Each wall is flat, endless, passes through zero and stands at right angles to its row. A trip goes straight from one point to another. List the walls that it crosses, first one first.

Walls:
(1): [-0.07 -0.03  0.48]
(2): [ 0.41 -0.05  1.10]
(3): [ 0.47 -0.71  0.19]
(4): [-0.06  0.31 -0.93]
(5): [ 0.19 -0.12  0.24]
(6): [-0.69  0.18 -0.37]
(7): [-0.72  0.49 -0.37]
(8): [-0.27 -0.01  0.43]
(9): [-0.01 -0.24  0.28]
(10): [-0.26 -0.51  0.06]
Trips:
[-0.42  0.70  0.05] to [-0.19  0.35 -0.08] => 1
[ 0.02 -0.74 -0.14] to [ 0.74  0.29 -0.58] => 4, 9, 10, 5
[-0.34 -0.41 -0.95] to [-0.66  0.05 -0.56] => none
[-0.17 -0.04  0.47] to [-0.41 -0.71  0.04] => 6, 2

Walls:
(1): [ 0.13  0.30 -0.05 -0.10 -0.40 -0.30  0.25  0.08 -0.07 -0.30  0.47]
(2): [-0.32 -0.81 -0.22 -0.49  0.37  0.58  0.27  0.86 -0.49 -0.54  0.21]
(3): [ 0.21 -0.32 -0.05 -0.52  0.12  0.50 -0.13 -0.01  0.07  0.03 -0.06]
(4): [ 0.04 -0.36  0.64  0.39 -0.20  0.95 -0.11 -0.59  0.15 -0.09 -0.13]
(5): [ 0.01  0.77  0.04  0.13 -0.63 -0.10 -0.54  0.68  0.11 -0.52  0.24]
(6): [-0.70 -0.52 -0.03  0.15 -0.69 -0.19  0.68 -0.62  0.39 -0.79  0.38]
Trips:
[-0.14  0.19  0.14  0.37 -0.20  0.19 -0.72 -0.06 -0.64 -0.42 -0.34] to [ 0.12 -0.77  0.01  0.00  0.40  0.23  0.03 -0.09 -0.21 -0.10 -0.48] => 2, 3, 5
[ 0.34  0.54  0.55  0.41 -0.45 -0.29 -0.03 -1.10 -0.31 -0.35  0.45] to [ 0.43  0.02 -0.45  0.23  0.35 -0.60  1.19 -0.20  0.67 -0.04 -0.41] => 5, 4
[ 0.49 -0.52  0.36 -0.42  0.38 -0.44  0.19 -0.29  0.03 -0.19 -0.18] to [-0.88 -0.19  0.47 -0.76  0.89  0.05 -0.12  0.10 -0.15  0.44  0.76] => 6
[-0.04  0.40 -0.10 -0.36  0.14  0.03 -0.16  0.39 -0.21  0.04 -0.39] to [ 0.34 -0.18 -0.07 -0.24  0.41 -0.34  0.77 -0.63 -0.19  0.04 -0.09] => 5, 2, 1, 6
[-0.21 -0.56  0.18 -0.11  0.35  0.55 -0.03 -0.08 -0.03 -0.59  0.21] to [-0.36  0.41 -0.81  0.14  0.33 -0.69  0.29  0.36 -0.25 -0.72  0.16] => 1, 4, 5, 3
[ 0.33 -0.13  1.15  0.57 -0.81 -0.19 -0.50 -0.23 -0.01  0.65 -0.27] to [ 0.29  0.87 -0.23  0.68  0.33  1.07  0.19  0.28 -0.20  0.31 -0.84] => 3
